Each row of a before or after table is a point. One or more steps were done to the points. Then noise was added and the rows were shuffled. The steps act on columns, c1 being the first. Write out the steps. A step turns or swaps two columns, mirrors them in a line or flattens them onto one, adds a multiple of one to another, or multiplies or shifts one. Angles are multiples of 10 degrees, from the lower column toward the higher: turns from -170 to 170, lines from 10 to 170 but not 90. Use the fewest steps. Two steps may share a column if one is a turn and the other turns, adds or multiplies; they go together, in the order done. Otherwise the lowest column goes first.

Before (13 x 3):
[[   8   33  -38]
 [   1  -32   13]
 [ -52  -72 -104]
 [   2   42  -65]
 [ -76  -94  -59]
 [   3   -9    0]
 [ -20   53  -45]
 [  12  -11   10]
 [  10   43  -35]
 [ -12   24  -35]
 [ -54  -44  -90]
 [  -8   10  -34]
 [  42   27  -35]]
After (13 x 3):
[[ -13   12    0]
 [  22  -23  -23]
 [  22  -70  -34]
 [  79    3  -80]
 [  -4    7   -5]
 [   5  -49  -17]
 [  86   21 -105]
 [  35  -63   -3]
 [   4  -55  -11]
 [  90   65  -73]
 [ -28  -50  -29]
 [  -5   31   -5]
 [  19  -35  -15]]
Steps: turn c1 and c3 by 160 degrees; turn c2 and c3 by 150 degrees

Before (14 x 8):
[[ 24  31   7  19  54   7  24 -15]
 [ 28  33  59  13 -22 -46  -1   4]
 [ 46  -5  19  24 -36 -41   7 -66]
 [ 47 -41  40   0  38  37 -20  47]
 [-36 -60  28 -48 -36  30  53 -39]
 [-56 -23  -7  26  44  49  50  18]
 [  1 -75 -40  22  13  56  52 -64]
 [ 40  18   7 -23   3 -27  53 -47]
 [-12  -1  19  41  46  24   8  39]
 [ 53  34 -27 -16 -47  35  71  28]
 [-36  32  39 -39 -39 -41 -10 -39]
 [ 29 -13  41  13  12 -43  53  -3]
 [ 29 -55   5 -53  45 -28  10 -24]
 [-19  -5 -14  17  60 -26   0  22]]
After (14 x 8):
[[ 31  37  58  11 -38 -43  84   2]
 [ 26  31   8  19 104   9  29 -16]
 [-57 -22  -7  31  87  50  40  22]
 [ 52  32 -27 -18 -93  35  32  31]
 [ -1 -74 -42  24  25  63  -8 -60]
 [ 28 -58   5 -52  89 -27  15 -22]
 [ 47 -40  38  -3  74  33  45  52]
 [-19  -4 -18  16 117 -26 -19  21]
 [ 43  -7  13  23 -73 -40  36 -68]
 [-38  34  40 -41 -78 -41  47 -36]
 [-11  -2  18  36  92  23  33  42]
 [-33 -58  28 -51 -69  34  98 -40]
 [ 31 -14  41  17  22 -46 113   3]
 [ 36  17   4 -28   4 -25  60 -47]]
Steps: add 1.5 times c3 to c7; multiply c5 by 2

Before (14 x 11):
[[  21   48  -67  -56   22  103   -5    4   -7 -117  -38]
 [  18   42   33  -52  -18  -28   25  -13  -16  -12    2]
 [  24   23  -20    7  -45  -35  -51  -13   63   53  -29]
 [ -29   13  -24    5   14  -73   45   24   24   -7   -7]
 [  31  -34   11  -62   27  -20   21  -16  -15  -25  -62]
 [  50   48  -20    8  -53  -34   68  -18  -10  -12  -15]
 [ -36   -4  -12  -36  -31  -54   51  -54  -27  -40   -2]
 [ -16   32   -1  -19  -83   25  -12   51   56   33  -51]
 [  15    5  -88  -51    5   49  -53   16  -57  -72  -24]
 [  17  109  -28   14  -51    1  -73   21   56   11  -50]
 [  11   28  -47  -38  -55  -35  -48   47  121   21  -13]
 [  40    2   23    6   11   13   15  -26  -12  -23   20]
 [   2  -32   18  -19  -22  -35   21  -19    6  -72  -38]
 [  -5    2   -8  -35    3    5   47  -45   10  -13  -32]]
After (14 x 11):
[[-10   7 -88 -50   4  41 -55  43 -25  60 -23]
 [  6  49 -20   6 -52 -44  70  23  -4  -7 -15]
 [  7  21 -16   5 -45 -37 -52 -31  26 -47 -29]
 [ 14  14 -26   6  15 -67  47  -8   7  22  -7]
 [ -2  36   0 -18 -82  27 -14 -58  24  18 -47]
 [  2   0  -8 -33   1   1  48  39   3 -26 -31]
 [  6 -32  16 -21 -24 -36  23  69   1  31 -37]
 [-16  49 -67 -56  21  93  -4  86  -3  78 -38]
 [ -5   1  24   6  12   8  15  36  -4  -3  19]
 [  6  41  34 -54 -16 -33  27  22  -7  -2   2]
 [  5  -3 -14 -38 -29 -44  51  66 -14 -18  -5]
 [  5  31 -46 -41 -53 -35 -50 -48  48  23 -12]
 [  2 -34  13 -62  29 -24  21  29  -4   4 -64]
 [  0 108 -24  14 -53  -2 -73 -23  22   7 -49]]
Steps: flatten c1 and c6 onto the line at 100 degrees; turn c8 and c10 by 130 degrees; multiply c9 by 0.4

Before (11 x 18):
[[ -10  -36   51   63  -46   55    2   20   25    2   26   69   -5  -53
   -37  -20  -55   25]
 [ -26   21   23   24   -2   71   43   53   -6   10   48   65    8  -37
    -1  -42  -21   44]
 [  34  -37  -20   26   44   23  -38  -34   17   52  -52  -51  -23   42
   -19   -3   21  -39]
 [  70  -31  -57   33   15   12  -45   49  -19   -2  -67  -35  -35  -21
    47  -39  -23  -14]
 [ -24   -3   85    9  -23   -5   26    6   36   48   30   74  -20  -90
    28  -30   -3   22]
 [   5  -11  -33   10  -71   -2   30    5  -38   -9  -36   16   -9   40
    32  -30   48   53]
 [  19  -26   21  -57   10  -90    3   14  -11  -27  -37   14   26   55
    55   16  -57  -37]
 [  14  -17  -56    8  -10  -21   -6   17   27   21  -40  -26   47   21
    25  -83   -7   46]
 [ -20  -21   10  -23  -56   28   30    0   12  -24   74   71    2  -68
   -14    7   -5   -7]
 [  26   37  -28  -35  -29  -79  -34   11  -15  -15  -14   20   23   31
    18   95  -51  -15]
 [ -17  -21  -39  -18   10  -40   14   12  -22   -1 -121  -19    3  -12
    18  -30    5   13]]
After (11 x 18):
[[ -13  -17  -44    8  -62  -21   -7   18   27   20  -61  -26   27   20
    25   57   -8   47]
 [  24   -3   94    8  -37   -6   26    6   36   48   35   74   47  -90
    27    9   -4   22]
 [   9  -37   60   64  -48   54    1   20   23    3   19   69   42  -52
   -37  -14  -55   24]
 [  -5  -12  -23   10  -73   -3   29    5  -37   -9  -16   16  -71   40
    33  -23   48   52]
 [ -34  -36   -9   27   31   23  -38  -33   16   53  -17  -50  -38   41
   -19   31   22  -40]
 [  25   21   33   24  -28   72   44   53   -6   11   25   66   35  -38
    -1   31  -20   44]
 [ -17  -25   30  -56   18  -90    3   14  -11  -27  -44   14  -23   55
    55   -6  -57  -36]
 [ -71  -30  -48   33  -14   13  -45   48  -19    0  -16  -34  -93  -21
    46   39  -21  -14]
 [ -26   37  -16  -34   39  -79  -34   11  -15  -14  -28   19  -10   31
    18  -89  -52  -15]
 [  17  -19  -29  -17  -11  -40   14   12  -22    1  -79  -20 -114  -13
    18   29    5   13]
 [  19  -21   21  -24  -38   29   30    1   13  -25   47   71   70  -68
   -13  -41   -5   -7]]
Steps: multiply c1 by -1; shift c3 by 10; mirror c5 and c16 in the line at 20 degrees; turn c11 and c13 by 50 degrees; add 1 times c9 to c13
